Each row is a point. The window is the flat piece filled in between its corners: a triangle in 3 columns, a solid with four corners in 4, and so on. A path goes straight from each point to the next, and from the last back to the first. After which points does the path pass through the window?

Window (4 x 4)
-0.10; -0.01; -0.37; +0.12
-0.09; -0.23; -0.05; +0.43
+0.16; +0.80; -0.05; -0.13
+0.30; +0.12; +0.36; -0.12
Path:
(1): -0.24; +0.37; +0.01; -0.36
(2): +0.04; -0.03; +0.18; -0.17
(3): +0.52; -0.13; +0.23; +0.49
(4): +0.45; -0.04; -0.06; +0.13
(5): -0.17; +0.17; +0.09; -0.10
(6): +0.13; +0.45; +0.28; -0.59
(7): +0.49; +0.28; +0.01; +0.29
(8): +0.33; +0.42; -0.21; +0.09
Through the window after points: 4

Window (8 x 8)
-0.12; +0.14; +0.40; +0.05; -0.18; +0.52; -0.05; -0.10
-0.19; -0.27; -0.43; +0.19; +0.12; -0.20; +0.48; -0.11
-0.41; +0.07; +0.10; -0.18; +0.20; +0.23; +0.33; +0.24
-0.07; +0.56; -0.08; -0.27; +0.64; -0.22; +0.02; -0.06
-0.50; -0.21; +0.43; +0.17; -0.38; -0.31; +0.24; -0.02
-0.51; -0.12; -0.24; +0.24; +0.44; +0.38; +0.18; -0.26
+0.30; -0.25; +0.58; -0.59; +0.09; -0.31; -0.58; -0.51
-0.10; -0.01; +0.40; +0.13; +0.19; +0.10; -0.03; +0.19
Path:
(1): -0.24; +0.40; +0.19; -0.11; +0.16; +0.02; +0.53; -0.66
(2): -0.16; -0.29; -0.08; +0.02; +0.14; +0.16; -0.35; +0.53
(3): -0.46; +0.23; +0.15; +0.20; -0.17; +0.26; -0.55; +0.02
(4): -0.01; -0.06; +0.38; -0.05; +0.10; +0.27; +0.33; -0.08
(5): -0.19; +0.10; +0.43; -0.12; +0.09; -0.07; +0.26; -0.08
(6): -0.26; +0.00; -0.06; -0.13; -0.12; -0.19; -0.28; +0.23
(7): -0.50; +0.05; -0.37; -0.31; -0.05; +0.22; +0.01; +0.41
(8): -0.10; -0.10; +0.63; +0.15; +0.30; -0.08; +0.44; -0.31
Through the window after points: 3, 7

Window (9 x 9)
+0.10; -0.03; -0.39; -0.46; +0.08; +0.28; -0.09; +0.50; +0.26
-0.26; +0.02; +0.26; -0.43; +0.23; +0.16; -0.37; +0.18; +0.13
-0.72; -0.15; +0.41; -0.77; +0.26; +0.28; +0.37; +0.29; +0.05
-0.19; +0.03; +0.32; +0.08; +0.51; -0.37; +0.23; +0.41; +0.10
+0.38; +0.33; +0.48; +0.21; +0.36; -0.20; +0.24; -0.11; -0.04
+0.21; +0.27; +0.35; -0.03; +0.03; -0.03; +0.02; +0.21; -0.70
+0.14; +0.25; +0.03; +0.21; -0.19; -0.33; -0.04; -0.30; -0.31
-0.48; +0.44; -0.32; -0.22; -0.10; +0.47; -0.33; +0.17; -0.01
+0.07; -0.10; +0.73; +0.12; -0.35; +0.19; -0.06; +0.05; +0.43
Path:
(1): -0.16; -0.21; +0.15; +0.07; +0.37; +0.16; -0.04; +0.13; -0.06
(2): -0.14; -0.42; -0.31; +0.00; -0.04; +0.29; +0.14; -0.22; -0.01
(3): -0.14; +0.49; +0.56; -0.17; +0.16; -0.30; -0.19; +0.30; +0.18
(4): -0.19; +0.10; +0.39; -0.48; +0.04; +0.06; +0.03; +0.41; +0.21
(5): -0.26; -0.01; -0.14; -0.17; +0.38; +0.38; +0.16; +0.12; -0.11
(6): +0.13; -0.39; +0.02; +0.14; +0.31; +0.34; -0.07; +0.06; +0.03
(7): -0.29; +0.35; +0.50; -0.42; -0.17; -0.12; -0.07; +0.18; +0.36
(8): -0.29; +0.31; +0.06; -0.47; -0.15; -0.52; +0.11; +0.28; -0.27
(9): -0.08; -0.12; +0.38; +0.43; +0.81; +0.20; +0.10; +0.35; +0.39
(10): +0.34; -0.38; +0.17; +0.37; +0.40; -0.24; -0.34; -0.22; -0.26
(11): -0.06; +0.47; +0.35; -0.25; -0.12; +0.10; +0.17; +0.36; -0.39
(12): +0.08; +0.28; +0.39; -0.16; -0.30; -0.08; +0.15; +0.11; +0.12
Through the window after points: 8, 10

Window (11 x 11)
-0.30; +0.23; +0.05; +0.14; -0.23; +0.28; -0.16; +0.04; +0.14; +0.85; +0.08
+0.08; +0.27; -0.07; -0.12; -0.34; +0.04; -0.03; -0.12; +0.96; +0.90; +0.25
+0.11; -0.46; -0.30; +0.01; +0.27; +0.24; -0.51; +0.44; +0.02; -0.13; -0.27
+0.16; +0.06; -0.37; +0.44; +0.32; +0.48; -0.40; -0.24; +0.02; +0.19; -0.20
+0.24; -0.05; -0.07; +0.41; +0.11; -0.06; -0.39; +0.27; -0.19; -0.17; +0.12
+0.07; +0.01; -0.18; -0.48; +0.24; -0.60; +0.05; +0.20; +0.26; +0.28; -0.24
-0.42; -0.25; -0.24; -0.66; -0.04; -0.81; +0.00; -0.09; +0.33; +0.03; +0.34
-0.10; -0.54; -0.26; +0.44; +0.03; -0.05; +0.31; +0.26; -0.23; -0.18; +0.04
+0.07; +0.06; +0.52; +0.15; -0.29; +0.40; -0.09; -0.46; +0.46; +0.80; +0.06
+0.29; -0.10; -0.62; -0.93; +0.16; -0.31; -0.06; +0.33; -0.14; -0.34; +0.00
+0.01; -0.11; -0.02; +0.12; +0.51; +0.26; -0.07; +0.21; +0.08; +0.12; +0.26
Path:
(1): +0.16; -0.23; -0.11; -0.04; +0.03; -0.01; -0.20; -0.17; +0.18; +0.43; +0.22
(2): +0.12; -0.20; -0.12; -0.11; -0.01; +0.13; -0.11; -0.01; +0.12; +0.44; +0.12
(3): +0.00; +0.11; -0.01; -0.23; +0.06; -0.02; -0.12; +0.05; +0.26; +0.07; -0.01
(4): +0.22; +0.43; +0.13; -0.19; -0.10; +0.38; +0.02; +0.07; +0.89; -0.06; -0.09
(5): -0.08; -0.36; -0.35; -0.03; +0.17; -0.27; -0.44; +0.01; -0.20; +0.56; +0.18
(6): +0.30; -0.11; -0.17; -0.07; +0.39; -0.33; -0.41; +0.04; -0.11; +0.31; +0.40
(7): -0.33; -0.23; -0.40; -0.37; +0.01; -0.15; +0.15; +0.33; +0.19; -0.28; -0.12
(8): -0.06; +0.05; +0.02; -0.13; +0.09; +0.02; -0.33; +0.02; +0.36; -0.12; -0.08
(9): +0.31; -0.37; -0.44; -0.06; +0.19; +0.04; +0.19; +0.31; -0.23; +0.76; +0.22
(10): +0.45; -0.60; -0.46; +0.01; +0.33; +0.10; -0.28; -0.04; -0.37; +0.39; +0.00
(11): -0.14; +0.33; +0.10; -0.18; -0.16; +0.03; +0.00; -0.01; +0.50; +0.14; +0.00
(12): -0.15; +0.06; +0.23; +0.12; +0.13; +0.38; -0.09; +0.19; +0.26; +0.13; -0.14
Through the window after points: 2, 8, 10, 12

Window (14 x 14)
-0.09; +0.10; +0.16; -0.21; -0.26; +0.12; +0.02; -0.42; +0.21; +0.00; -0.32; +0.22; -0.53; +0.29
+0.05; +0.00; -0.49; -0.36; -0.20; +0.30; -0.18; -0.10; +0.00; +0.22; +0.62; -0.05; -0.45; -0.22
-0.36; -0.30; -0.47; -0.29; +0.55; -0.02; -0.41; +0.01; -0.72; -0.33; +0.37; -0.31; -0.29; -0.06
-0.32; -0.18; +0.16; -0.17; -0.66; +0.39; +0.18; +0.18; -0.16; +0.17; +0.12; -0.10; +0.46; -0.26
-0.05; -0.59; +0.36; -0.15; -0.42; -0.26; -0.57; -0.03; -0.36; +0.06; +0.01; +0.21; +0.00; +0.35
-0.29; -0.04; -0.98; +0.37; +0.17; -0.32; +0.18; -0.29; +0.38; -0.15; -0.03; +0.10; +0.30; -0.35
+0.12; +0.07; +0.16; -0.17; -0.43; +0.01; +0.24; +0.27; +0.04; -0.17; -0.08; -0.52; +0.17; -0.87
+0.29; -0.03; -0.27; +0.01; +0.03; -0.60; +0.39; -0.10; -0.52; +0.23; -0.28; -0.01; +0.37; +0.02
+0.00; +0.24; +0.10; -0.10; -0.44; -0.43; -0.38; +0.39; -0.02; +0.43; -0.02; -0.07; +0.16; -0.25
-0.28; -0.28; +0.03; -0.77; +0.28; -0.28; -0.04; -0.05; +0.14; +0.14; +0.43; +0.30; +0.17; +0.13
+0.19; +0.30; +0.29; -0.20; +0.19; +0.26; -0.52; +0.41; +0.25; -0.62; +0.15; -0.37; +0.12; -0.39
+0.09; +0.16; -0.01; +0.14; -0.21; +0.32; +0.11; -0.31; -0.23; -0.11; -0.36; +0.26; -0.37; -0.65
-0.01; -0.40; -0.09; +0.15; +0.31; +0.31; -0.28; +0.26; -0.30; -0.18; -0.22; -0.21; -0.27; -0.37
-0.12; +0.01; +0.27; -0.02; +0.31; -0.05; +0.23; -0.87; -0.11; +0.10; +0.22; -0.56; +0.27; +0.14
Path:
(1): +0.41; -0.28; -0.48; -0.67; -0.19; +0.29; -0.14; -0.66; -0.37; +0.02; -0.19; -0.02; +0.11; -0.13
(2): +0.00; -0.03; -0.19; -0.35; +0.06; -0.17; -0.12; -0.42; -0.23; +0.10; -0.08; +0.11; +0.04; -0.05
(3): +0.02; -0.04; +0.07; +0.15; -0.19; -0.24; +0.26; +0.29; -0.04; +0.13; +0.09; -0.22; +0.14; -0.05
(4): -0.41; -0.10; -0.19; +0.51; -0.18; -0.20; -0.11; +0.10; +0.26; -0.06; +0.42; +0.12; -0.66; -0.13
(5): +0.12; -0.04; -0.12; -0.63; +0.27; +0.32; -0.03; -0.11; -0.56; -0.11; -0.22; -0.39; +0.47; -0.34
(6): -0.07; -0.31; -0.37; -0.34; +0.09; -0.06; +0.03; -0.17; -0.03; -0.05; -0.57; -0.28; +0.32; -0.09
(7): -0.11; +0.20; +0.68; +0.10; -0.05; -0.05; -0.21; -0.13; -0.09; +0.07; +1.10; -0.06; -0.33; +0.04
(8): -0.05; -0.02; +0.20; -0.08; +0.04; -0.15; +0.01; +0.51; +0.03; -0.03; +0.14; -0.06; -0.16; -0.15
(9): +0.06; +0.20; -0.03; -0.16; -0.13; +0.15; -0.49; -0.43; -0.05; -0.10; -0.05; -0.37; +0.36; -0.29
(10): +0.01; +0.00; -0.01; -0.27; -0.19; -0.09; -0.24; -0.07; -0.15; +0.12; -0.01; -0.05; +0.29; -0.20
(11): -0.11; +0.09; +0.04; -0.06; -0.13; -0.14; -0.03; +0.16; +0.09; +0.10; +0.03; +0.06; -0.37; -0.18
(12): -0.38; -0.18; +0.18; +0.12; +0.30; +0.00; -0.03; +0.32; -0.49; -0.26; +0.44; -0.07; -0.12; -0.28
(13): +0.17; -0.15; -0.50; -0.45; +0.08; +0.10; -0.44; -0.26; -0.04; -0.05; -0.27; -0.24; -0.10; -0.09
(14): +0.02; -0.33; -0.23; -0.48; -0.38; +0.34; -0.22; +0.03; -0.42; +0.23; -0.70; -0.17; +0.40; +0.08
(15): -0.06; +0.14; +0.33; +0.12; +0.14; -0.38; +0.00; +0.06; -0.09; -0.24; +0.76; -0.14; -0.42; -0.51
(16): -0.53; -0.03; +0.67; +0.39; -0.21; -0.37; -0.18; +0.31; +0.21; +0.01; +0.09; +0.17; -0.39; +0.28
Through the window after points: 2, 8, 10, 12, 16

Window (14 x 14)
-0.38; -0.58; +0.39; +0.40; +0.08; -0.41; -0.48; -0.27; -0.13; -0.39; -0.27; +0.07; +0.26; -0.27
-0.17; -0.40; -0.25; -0.02; -0.39; +0.51; +0.37; +0.51; -0.37; +0.47; +0.23; -0.12; -0.26; +0.40
-0.20; -0.52; +0.68; -0.01; +0.55; -0.04; -0.36; +0.07; -0.05; -0.11; -0.09; -0.18; +0.25; -0.31
+0.28; +0.30; +0.09; -0.34; -0.23; -0.38; +0.29; -0.31; +0.55; -0.20; -0.35; -0.36; +0.13; +0.41
+0.29; -0.18; -0.21; -0.05; -0.26; +0.25; +0.06; -0.03; -0.26; +0.49; +0.00; -0.16; -0.07; -0.25
-0.08; +0.38; -0.26; +0.14; -0.30; +0.72; +0.01; +0.28; -0.23; +0.22; +0.08; -0.25; -0.25; +0.19
+0.21; -0.05; -0.56; -0.24; +0.29; -0.32; +0.00; -0.12; +0.29; -0.30; -0.35; -0.43; +0.14; +0.29
+0.00; -0.51; +0.47; +0.19; +0.38; -0.05; -0.60; -0.18; -0.04; +0.09; -0.38; +0.30; -0.09; +0.14
-0.18; -0.26; +0.35; +0.52; +0.52; -0.32; -0.16; +0.01; +0.02; +0.18; -0.07; +0.29; +0.36; -0.14
+0.32; -0.09; -0.18; +0.29; -0.40; +0.18; -0.03; +0.59; -0.07; +0.33; +0.21; -0.48; -0.41; +0.20
+0.02; +0.07; -0.22; -0.39; -0.22; -0.21; -0.18; +0.35; +0.35; -0.01; -0.27; +0.03; +0.09; +0.01
+0.10; +0.21; -0.18; -0.22; -0.30; +0.06; -0.13; +0.14; -0.37; +0.31; +0.58; -0.17; -0.23; +0.36
+0.26; -0.01; -0.15; -0.22; +0.15; -0.28; +0.29; -0.04; +0.34; -0.53; -0.17; +0.06; -0.31; -0.07
+0.13; -0.30; +0.57; +0.19; +0.37; -0.35; -0.31; +0.10; -0.48; -0.29; -0.50; +0.20; +0.42; -0.05
Path:
(1): -0.16; -0.32; +0.26; -0.02; +0.05; -0.22; -0.20; +0.06; -0.11; +0.13; -0.78; -0.55; -0.22; -0.19
(2): -0.13; +0.29; -0.02; +0.08; -0.19; -0.28; +0.07; +0.28; -0.22; +0.19; -0.29; -0.29; -0.15; +0.07
(3): +0.22; -0.26; -0.21; -0.32; -0.07; +0.62; -0.31; +0.05; +0.46; -0.15; +0.11; +0.19; +0.14; +0.14
(4): +0.67; +0.03; +0.23; +0.00; -0.27; +0.23; -0.10; +0.18; +0.37; +0.21; +0.30; +0.15; +0.39; +0.00
(5): -0.21; -0.21; -0.06; -0.01; +0.13; -0.19; -0.09; +0.00; -0.57; +0.03; -0.26; -0.18; -0.20; +0.02
(6): -0.12; +0.08; +0.05; -0.08; -0.54; -0.73; -0.26; +0.09; -0.42; +0.56; -0.70; -0.07; -0.08; -0.30
(7): +0.11; -0.28; -0.02; +0.16; +0.46; +0.85; +0.09; +0.20; +0.18; -0.34; +0.58; -0.12; +0.15; +0.52
(8): +0.12; -0.22; +0.13; +0.08; -0.02; +0.07; -0.16; -0.02; +0.13; +0.02; +0.14; +0.07; +0.28; +0.13
(9): -0.12; +0.08; +0.22; -0.06; +0.00; -0.39; +0.01; +0.36; -0.43; +0.03; -0.64; -0.17; -0.37; -0.14
(10): -0.06; -0.10; +0.16; -0.03; +0.19; -0.48; +0.03; +0.14; -0.29; -0.09; -0.55; +0.02; -0.22; -0.10
(11): +0.21; -0.35; -0.12; +0.00; -0.09; +0.23; -0.08; -0.02; +0.27; +0.02; +0.35; -0.15; +0.27; +0.22
(12): +0.45; +0.11; -0.81; -0.15; +0.10; +0.03; +0.17; +0.00; +0.25; -0.24; +0.50; +0.06; +0.29; +0.55
Through the window after points: 2, 4, 12
